Each row is a point. The points of each table are mixes of a few directions, plus a little noise. Count the directions of each table, and those that both share. Where both have some left over, give the other angles between the two spaces (their principal angles), to ten degrees, smallest first.
(in the rows, 128 means zero)

First (6 x 3):
[[142 123 139]
 [147  93  93]
 [ 48 179 107]
 [159 117 151]
 [103 148 129]
 [168 108 149]]
Second:
[[170 185 157]
 [131 136 154]
 [ 98  86 103]
 [111 102  99]]
Directions: first 2, second 2, shared 1; angles 90

First, 7 rows:
[[144 117 158 136  94 129]
 [148 103 200 151  81 126]
 [138 148 101 156 147 120]
 [103 128 144 142 157 125]
 [ 84 148  72 158 147 162]
 [ 80 115 134  75 168 129]
 [197 139  88  77 103 107]]
Second, 6 rows:
[[139 147  93 181 104 151]
 [ 93 138 136 119 220  90]
 [152 121 122 135  64 154]
 [102 137 132 124 195 100]
 [131 113 149  96 118 124]
 [150 113 135 114  67 149]]
Directions: first 4, second 2, shared 2

First:
[[150 110 102 129 120 152  63 135 130]
 [142 108 121 150 108 140 100 147 119]
 [ 80  87 179 107  96 117 139 108 158]
 [131 187 119 121 173 108 192 119 115]
 [127 154 109  85 163 131 111  97 147]
 [124  89 138 136  96 138  94 135 134]
 [142 161 129 168 140 110 197 154  93]]
Second, 8 rows:
[[108 155 136 128 128 104 115 121 115]
 [180   7 101  41 156 192 140 179 119]
 [153 101 118 149 121 162 150 129 156]
 [119 141 132 125 128 116 121 126 120]
 [110 149 137 113 133 102 111 128 107]
 [ 96 176 142 128 129  85 105 116 106]
 [126 148 130 163 116 128 137 114 145]
 [131 147 128 178 112 136 145 111 156]]
Directions: first 3, second 2, shared 0; angles 70, 70

First (10 x 12):
[[139 209 139 148 160 159 133 115 153 102 144  80]
 [150 115 130 164  73 127  80 155 111 132  95 100]
 [ 97 105 123 111 131 122 157 123 150 138 166 165]
 [107 146 144 155  64 146 106 151 173 174 148 152]
 [142 106 102 135 129  76 146 108  84  83 112  99]
 [135 135 150 105 127 105 138 128 135 153 101 167]
 [140 112 114 108 162 109 139 112  92 105 107 120]
 [ 96  91 102 115 123 153 114 133 124 165 151 157]
 [163 124 166 124 157 153 109 153 131 105 101 111]
 [110 135 108 118 152 129 150 107 129 120 156 128]]
Second (9 x 12):
[[130   7 119 123 131 146  98 166  95 108 130 131]
 [121 193 130 129 129 168 108 123 149 170 126 127]
 [130 148 152 139  94  91 149 129 155 130 124 145]
 [148 140 151 123 144 124 134 131 132 112 108 123]
 [114  48 111 123 143 135 134 141 115  97 159 129]
 [139 202 126 150 113 108 135 105 130 122 116  97]
 [112 166 140 107 168 187 124 128 162 160 153 145]
 [128 112 112 148  99  93 135 122 112 108 128 112]
 [125 138 109 112 130 101 137 106 102 144 109 139]]
Directions: first 6, second 6, shared 6

First (10 x 18):
[[118  98 126 124 161 142  83 124 144 130  98 189 181  69 130 154  86 123]
 [105  76 109 130 140 129 130 102 117 142 123 145 140  96  94 148 104 115]
 [117 134  98 102 124 124 161 121 104  89 105 203 148 170 154 123 134 123]
 [143 126 100 124 109 112 172 173 102 120 115 180 127 196 143 142 118 103]
 [124 102 130 134 145 134 106 126 134 140 117 145 148  95 117 144 108 122]
 [146 192 145 124  98 119 161 140 123 109 153  73  83 191 156  88 181 146]
 [152 183 190 139 136 143  64 136 175 136 141  54 122  83 152 105 149 160]
 [134 143 116 134  92 111 188 133 103 132 162  71  71 195 115 110 165 126]
 [ 75 117 106  97 132 138 154  31 109  98 139 118 118 117 112  92 165 148]
 [168 109 165 169 147 130  63 194 169 187 124 102 146  68 110 172  76 112]]
Second (8 x 18):
[[107  56  73 129  97 104 185 146  78 148 133 137 103 176  75 161 107  93]
 [113  94  98 133 115 116 178 108  98 138 147 111  98 154  93 131 134 113]
 [ 97 124 112  95 126 134 118 101 118  98 107 169 151 123 142 121 133 139]
 [134 138 152 165 193 148 159  19 153 136 160 105 125  68 114  89 151 128]
 [173 190 181 136 124 134  59 204 171 133 116 107 140 118 176 129 124 147]
 [160 136 155 143 153 138  70 181 162 146 101 167 172  89 153 156  85 120]
 [125 189 144  97  79 124 112 157 126  98 136  70  94 178 162  97 177 168]
 [115  97 109 128 137 127 142 110 116 130 122 157 139 121 112 138 114 115]]
Directions: first 4, second 4, shared 3; angles 50

First:
[[145 110 153 109 136 110 128 109 116 120 132  99 148 140 155 103 119  98
  122 109 136 101 117 138]
 [102  99 143  82 196 186 108 188 175 116  89 245 107  58 116 114 205  82
   92  77  93 129  66   7]
 [116 167  84 177  68 140 149 153 128 149 135 147  74 116  65 187 112 207
  144 175 119 195 165 141]
 [130 152 105 140 124 119 120 124 144 123 139  96 159 168 130 118 120 151
  132 151 139 108 163 176]
 [125 107 100 117 141 127  92 113 106 124 147 139 168 147 182 125 130  70
  110 113 139  93 102 137]
 [135 132 140 129 122 120 138 123 129 127 127 109 125 132 122 123 120 139
  133 131 130 129 137 138]
 [150 141 115 131  85 118 141 148 135 122 140 110 116 140 101 131 113 161
  114 139 125 136 151 156]
 [131 115 201  99 199 111 133  89 143 115 103  77 169 140 162  66 138  97
  150 105 140  81 125 124]
 [ 93 160  86 185  96 151 139 136 116 159 126 169  74 102  82 199 121 188
  161 174 121 202 148 117]
 [154  98 154 111 114 100 132  97  88 124 142  89 139 138 166 115 102  87
  121 105 140 107 107 145]]
Second, 8 rows:
[[118 113 107 131 123 135 114 124 104 136 136 156 123 118 145 150 128 102
  124 123 130 136 103 115]
 [158  65 194  79 131 114 143 114  87 120 122 129 110  90 161 106 124  56
  103  65 121 115  61  79]
 [119 155 189 151 161 109 163  84 138 140 103  63 126 137 111 111 113 174
  191 153 141 140 168 146]
 [152  90 133 115  86 115 133 120  76 131 147 131 106 110 150 148 106  85
  106 101 128 137  87 118]
 [115 177  14 151  93 156  90 192 179 122 156 174 153 170  97 152 145 177
   92 171 121 124 174 172]
 [134 122 114 122 116 131 120 140 126 124 135 143 129 126 131 132 130 116
  111 121 124 125 118 126]
 [ 90 159  46 153 141 164  87 159 159 133 136 189 150 142 124 157 158 144
  120 160 124 131 145 132]
 [140 143 231 121 174 101 177  92 157 122  91  41 129 133 104  72 120 169
  177 130 135 120 166 137]]
Directions: first 5, second 4, shared 4
